Each row is a point. To make a cloud, some directions were put in groups of two or more. Within a group, all points are equally far from the middle, so they leave a hole (a ring in 2 directions, a hollow ball in 3). The other directions are filled evenly. Then the cloud was stretched, turned, moved and blurred a little. Count the holes, and give their numbers of directions, smallest first.

Cloud:
-4.4,0.3
4.6,2.4
-4.0,-2.4
2.0,-2.3
-1.8,0.7
3.7,-3.6
-0.3,-2.7
-0.4,-0.6
3.8,1.4
-1.4,2.9
-1.4,-2.1
-4.7,-2.3
0.9,-4.6
Holes: 0

Cloud, 22 rows:
3.0,3.3,1.7
-1.1,-3.0,1.6
0.5,4.5,3.6
-0.4,-4.7,-0.3
0.1,2.7,6.3
1.9,3.3,4.8
-6.2,1.3,0.6
-1.4,-4.2,-2.0
-3.9,-0.3,0.8
1.4,-0.6,2.3
-4.4,0.7,0.1
2.8,-1.0,2.9
-2.9,-1.6,-1.2
-6.9,0.6,1.0
-1.2,-2.5,-1.6
-1.5,1.6,2.9
-2.1,-1.1,-1.9
-2.1,-5.5,-3.1
-0.1,3.7,2.1
2.0,-1.8,2.0
1.4,-0.8,1.0
5.1,1.6,0.2
Holes: 0

Cloud:
0.3,1.6,-4.1,4.8
-0.3,2.0,-6.2,1.5
0.3,0.7,-5.7,3.3
2.5,4.0,-3.2,3.0
-1.6,0.0,2.8,-1.6
-3.5,0.6,-0.5,-1.5
0.2,2.0,-4.0,4.9
-0.9,4.3,0.3,-1.1
3.1,3.5,-4.4,2.2
-0.2,1.6,-2.9,4.5
-2.9,2.6,-0.9,1.5
0.1,3.1,0.4,-4.5
1.9,1.7,0.1,-4.9
0.8,1.9,3.1,-5.6
0.5,0.5,4.6,-3.0
0.3,-0.6,-4.3,1.5
-0.6,0.3,-5.4,1.6
-0.1,3.3,1.0,-4.4
2.1,4.2,-2.3,2.7
-1.9,3.8,-1.0,-2.3
-2.3,1.5,-0.2,1.9
2.6,3.5,-4.8,3.0
-0.2,4.5,-0.1,0.4
-2.7,1.0,0.7,0.4
3.1,4.0,-2.1,2.2
3.3,0.0,-0.2,-3.6
Holes: 2 (2, 2)

Cloud, 27 rows:
-0.3,-3.3,-3.5,-0.4
-0.1,1.1,2.6,-0.1
0.8,-5.4,0.4,0.0
-0.3,-3.4,-0.1,-4.2
2.0,-5.6,-3.0,-0.4
2.7,0.6,3.0,3.1
0.6,0.0,-4.4,-0.8
-1.5,5.2,-2.4,-2.4
2.5,-1.0,3.8,2.3
0.5,1.5,-4.4,-0.6
0.9,-4.0,-3.6,-1.8
-1.2,1.0,0.4,-3.4
1.6,-0.7,-5.5,0.1
-2.5,-0.2,0.6,1.6
-1.4,-7.4,-0.5,0.6
1.1,1.0,0.6,5.5
-0.8,-0.6,-3.3,-1.5
1.3,0.9,-4.7,-4.8
-2.1,3.5,1.0,3.8
1.4,-1.2,-5.0,-3.4
1.0,-0.5,3.3,1.8
0.5,3.8,-4.3,-2.2
1.4,1.5,-5.4,-3.3
-2.3,-1.6,4.1,2.9
0.1,0.0,-4.2,0.9
1.1,-3.5,1.1,-1.4
3.0,-7.6,-1.5,-1.3
Holes: 0

Cloud, 49 rows:
2.9,1.0,1.4,-0.5,4.1,2.5
0.8,2.8,2.8,2.8,2.9,-1.0
-0.4,-2.8,-1.8,-0.1,2.3,2.5
-1.5,2.6,-1.3,-0.3,0.0,-6.0
-0.4,4.5,-0.7,-0.5,-3.7,-2.0
2.9,4.5,0.9,-1.3,-1.5,-4.3
-3.6,-0.1,-0.2,4.4,-1.6,-2.6
0.8,2.4,2.4,2.2,2.2,-6.0
1.8,2.3,3.5,3.2,0.9,-3.1
-1.8,-3.2,0.7,-1.9,1.3,-5.7
2.2,-0.5,2.9,1.2,-1.3,2.6
4.2,3.5,1.5,2.1,-1.0,3.0
1.7,4.3,1.4,6.4,-1.6,-1.0
-2.7,4.3,2.3,1.0,-4.6,0.7
1.6,-1.9,0.9,-0.6,7.0,-0.4
1.2,3.1,1.9,4.8,1.1,-2.3
-2.9,3.8,1.8,2.6,-3.6,-0.6
0.4,4.4,1.8,-3.0,2.9,1.0
1.5,0.0,5.7,0.0,-2.0,1.0
2.3,3.2,2.8,-1.0,1.4,-2.2
3.3,0.8,4.6,0.0,-2.2,-5.0
5.6,3.6,0.0,2.2,-2.8,0.7
-4.0,-1.2,-3.2,5.6,2.5,-0.7
-3.6,2.1,-0.2,3.6,0.8,-1.3
0.0,4.2,0.3,-1.3,1.3,-1.4
-3.4,-2.5,0.9,1.4,0.9,-3.2
-2.9,2.3,-0.8,-1.2,2.0,-2.5
-1.0,-2.1,-0.4,-2.2,-1.2,-5.6
0.2,-2.2,1.8,-1.2,-1.4,-4.3
0.7,-3.9,-5.2,-0.1,2.0,-2.7
-1.3,0.2,-6.5,0.5,1.9,-0.6
0.7,-3.1,-0.2,-2.8,0.4,-5.5
2.1,-2.2,0.7,-2.3,4.7,-0.1
-0.5,1.1,-6.5,0.0,1.4,-3.2
3.2,1.7,4.0,5.0,-2.6,2.4
2.6,5.4,2.2,-2.6,-2.7,-3.6
-0.3,-0.8,-3.9,-5.1,0.5,0.3
-1.4,1.3,0.1,2.7,-6.0,-0.2
4.3,4.4,-3.1,-2.9,0.2,-0.5
-1.1,-3.1,-3.5,-3.1,3.1,-1.9
0.0,4.4,-1.0,1.6,-6.9,-2.6
1.3,2.6,-4.4,-1.2,2.7,-4.2
2.9,4.7,-1.4,1.6,-2.9,-4.1
2.0,-0.2,4.3,-0.3,-4.1,-0.9
-2.2,-2.7,-0.5,2.1,1.6,-0.2
6.0,1.5,-0.5,1.3,-2.4,-0.2
-1.2,-3.0,-5.5,1.5,2.8,-0.3
4.2,2.7,0.2,1.2,1.3,3.9
-2.3,-1.8,2.8,-2.7,0.5,-1.7
Holes: 1 (2)
